Every row gives one point. The ring and each string are closed loops that go straight from each point to the next, and from the last back to the first. Before rounding, they use only three directions, however many columns there are. Count how often each string passes through the ring. Passing back the other way cancels.

Ring (10 x 3):
[[ 39  -6 -23]
 [ 34  28  -5]
 [  8  55  11]
 [-18  58  15]
 [-52  38   9]
 [-64   3  -4]
 [-59 -31 -18]
 [-31 -58 -33]
 [ -4 -60 -39]
 [ 28 -36 -35]]
String (10 x 3):
[[ 65   5   7]
 [ 31  -1  18]
 [ 17   1  15]
 [ 40  19  23]
 [ 53  47   5]
 [ 41  55 -30]
 [ 13  24 -27]
 [ 10  15 -24]
 [ 27  25 -47]
 [ 58  25 -45]]
Times through: 0
String (11 x 3):
[[ -7   9  -2]
 [ 12  29  39]
 [ 34  59  46]
 [ 40  77  10]
 [ 26  62 -18]
 [ 35  76 -12]
 [ 38  74  22]
 [ 27  59  40]
 [ 15  80   9]
 [ -2  63 -18]
 [-11  37 -34]]
Times through: 1

Ring (6 x 6):
[[ 63  15 -14   7 -15   9]
 [ 21  76 -12  -1   1   0]
 [-39  60 -18 -14 -10 -10]
 [-58  13 -18 -18 -26 -13]
 [-30 -33  -4 -11 -37  -9]
 [ 28 -36  -4   1 -33   2]]
String (24 x 6):
[[-67  -8 -50 -22 -37 -10]
 [-95 -21 -39 -27 -43 -16]
 [-72 -13   2 -19 -34 -18]
 [-73 -17  27 -18 -33 -21]
 [-72 -28  -2 -20 -39 -17]
 [-68 -36 -33 -21 -44 -12]
 [-35 -17 -48 -16 -37  -4]
 [-11   3 -37 -10 -27  -1]
 [-17   1   6  -8 -24  -8]
 [-33 -13  41  -8 -26 -16]
 [-68 -47  21 -17 -42 -19]
 [-63 -43 -23 -20 -45 -12]
 [-59 -37 -57 -21 -47  -7]
 [-24  -4 -37 -12 -31  -4]
 [-10  10  -6  -7 -22  -6]
 [-26   7  29  -8 -21 -13]
 [-63  -7  19 -16 -29 -18]
 [-81 -11  -1 -22 -34 -19]
 [-92 -14 -48 -27 -41 -14]
 [-82  -3 -17 -23 -34 -17]
 [-69   8  22 -17 -25 -20]
 [-27  17  26  -8 -18 -13]
 [-16  14  -8  -9 -21  -6]
 [-30   7 -34 -13 -28  -5]]
Times through: 1
String (17 x 6):
[[ 92  48  10  15   1  10]
 [ 53  36  28   8  -5   1]
 [ 22  23  -6  -1 -15   0]
 [ 23  20 -34  -3 -19   4]
 [ 39  25 -49   0 -17   9]
 [ 31  29 -22   0 -14   4]
 [ 14  25  -9  -2 -15  -1]
 [ 28  33 -37  -2 -15   5]
 [ 47  53 -47   1  -8  10]
 [ 73  86 -33   8   7  12]
 [ 65  84   0   9   9   6]
 [ 53  73  24   8   7   1]
 [ 31  46   8   3  -5   0]
 [ 15  26 -31  -4 -17   2]
 [ 37  35 -60  -2 -16  10]
 [ 68  48 -44   6  -7  13]
 [ 93  51 -30  12  -2  16]]
Times through: 2

Ring (6 x 9):
[[ 24  24  17  22 -36 -28 -36 -31   2]
 [ -4  39 -17  -2 -35 -19 -18 -18 -29]
 [-44  27  -8 -37  -9  -1  21   8 -24]
 [-44 -10  17 -37  12  18  33  11   0]
 [ -1 -31  55  -1   8   9   5 -11  36]
 [ 27   0  53  24 -20 -22 -28 -29  34]]
String (21 x 9):
[[ 15  23  73  15 -21 -41 -21 -19  45]
 [ 36  24  95  34 -28 -55 -38 -29  64]
 [ 45  14  76  40 -31 -45 -45 -37  51]
 [ 33  -5  26  29 -26 -13 -36 -36  14]
 [ 16 -10   1  13 -19   4 -22 -28  -7]
 [  9  -2   1   8 -20   1 -18 -24  -8]
 [ 21  -4 -26  17 -30   7 -31 -35 -27]
 [ 27  34 -24  24 -49 -23 -45 -38 -31]
 [ 16  64  -7  16 -55 -46 -41 -30 -23]
 [  4  75  15   7 -50 -57 -31 -19  -9]
 [ -5  30  17  -3 -24 -23 -11 -13  -2]
 [ -4  -4  -9  -4 -14   9  -7 -17 -17]
 [ -1  26   7   0 -26 -18 -15 -17  -8]
 [  5  48  21   7 -37 -40 -24 -19   0]
 [ 17  59  31  18 -46 -55 -37 -25   8]
 [  3  24  29   4 -24 -25 -16 -17   9]
 [  4  -3   6   3 -16   1 -12 -20  -5]
 [ 25  -7  12  22 -23  -4 -30 -33   3]
 [ 31 -19  15  26 -20   2 -32 -36   8]
 [  8 -19   4   6 -11  12 -12 -23  -3]
 [  6  -3  26   6 -13  -6 -12 -19  12]]
Times through: 0
String (32 x 9):
[[-28  14 -50 -25 -18  16   6  -7 -53]
 [-15   4 -20 -13 -15  10   0 -12 -27]
 [-19  40   7 -15 -24 -22  -2  -6 -12]
 [-27  81   0 -20 -40 -47  -6  -1 -24]
 [-25  78 -27 -19 -44 -37 -10  -6 -44]
 [-18  34 -49 -15 -32  -2  -9 -14 -54]
 [-24  66 -43 -19 -43 -24 -10  -9 -55]
 [-24  67  -5 -18 -36 -37  -6  -4 -26]
 [-21  47   8 -16 -26 -27  -2  -4 -13]
 [-16  18  -3 -13 -17  -4   0  -9 -17]
 [-20   3 -32 -17 -14  16   3 -10 -37]
 [-48  48 -39 -40 -22  -5  16   7 -52]
 [-56  66  -5 -46 -20 -26  23  16 -29]
 [-58  63  10 -47 -15 -27  27  20 -17]
 [-63  39  -9 -53  -5  -3  36  20 -29]
 [-42  -4 -25 -36   1  26  25   4 -33]
 [-27 -16 -20 -24   0  28  16  -4 -26]
 [-25  15  24 -21  -6  -7  11   1   4]
 [-53  23  33 -44   5  -7  35  19   6]
 [-62  10  24 -53  14   7  46  24   0]
 [-59 -11   4 -51  18  27  45  19 -12]
 [-35 -21 -10 -31   9  32  25   2 -18]
 [-18  -2  11 -16  -5   6   8  -6  -3]
 [-27  18  33 -21  -6 -12  13   3  10]
 [-63  24  31 -53   9  -4  44  25   4]
 [-73  18  10 -61  13  10  51  29 -13]
 [-53  -4 -22 -46   7  29  36  12 -32]
 [-21 -14 -19 -19  -3  25  10  -8 -25]
 [-23   9   5 -19  -8   2   9  -3 -10]
 [-39  44  18 -31 -14 -22  16   9  -6]
 [-55  65  -5 -45 -20 -25  22  16 -28]
 [-47  54 -27 -39 -23 -13  15   8 -44]]
Times through: 3

Ring (7 x 11):
[[ 23 -27 -20 -42  46  44 -50  24  19 -14  -7]
 [ 42  21 -16  -9  18  -3 -20 -14  10   6   9]
 [ 51  19  17  27 -18 -14  11 -17   0  28  15]
 [ 35 -12  48  43 -39   3  28   2 -10  39  11]
 [-19 -31  37  14 -27  23  24  18 -22  29   5]
 [-49 -41   7 -27   7  43  -4  29 -18   7  -3]
 [-19 -45 -10 -45  36  56 -37  36   4 -10  -9]]
String (29 x 11):
[[ 14 -10 -36 -52  53  35 -53  14  17 -18  -4]
 [  1   1 -18 -27  23  16 -21   2   0   0   3]
 [  9  -1 -11 -20  18  15 -18   2   1   4   4]
 [  2  14 -21 -24  19   4 -16  -8  -2   3   7]
 [ 17  -7   2  -8   8  16 -12   5   1  10   4]
 [  9  12 -10 -11   9   2  -8  -8  -4   9   8]
 [ -7  43 -26 -14   6 -22   2 -30 -14  11  16]
 [ -4  30 -14  -8   1 -14   5 -21 -13  14  14]
 [ 27  -7  11   4  -1  12  -4   3   1  16   6]
 [ 78  -8  37  37 -18   6   3   2  12  29   8]
 [ 95  -7  55  60 -36  -1  17  -1  11  41  12]
 [ 63 -18  44  39 -25  11  10   8   6  32   8]
 [-12   5   0  -6  -4   3   6  -5 -15  16   9]
 [ 29 -19  31  20 -17  16   8  10  -3  25   6]
 [ 60 -44  72  56 -44  24  25  23   1  43   5]
 [ 21 -39  71  53 -53  18  40  19 -17  47   8]
 [-51  -3  21   9 -32   0  38  -3 -38  31  12]
 [-46 -37  47  20 -41  23  40  20 -35  36   6]
 [-34 -56  48  12 -29  41  24  35 -24  29  -1]
 [ -2 -50  33   2  -8  44   0  33  -6  18  -3]
 [  1 -38  20  -6   1  37  -7  26  -3  13  -2]
 [-12 -59  23 -15   7  56 -13  42  -3   8  -7]
 [-63 -72   4 -49  25  74 -24  54 -12  -6 -14]
 [-81 -39 -24 -64  34  52 -25  32 -19 -12  -8]
 [-42 -18 -18 -42  25  32 -19  16 -12  -3  -1]
 [ -1 -25  -1 -23  18  34 -20  20   1   2  -2]
 [ 36 -58   8 -26  35  64 -47  45  24  -7 -12]
 [ -6 -12 -10 -26  20  25 -19  11  -2   1   1]
 [-28   4 -34 -47  33  18 -26   1  -6  -8   2]]
Times through: 1
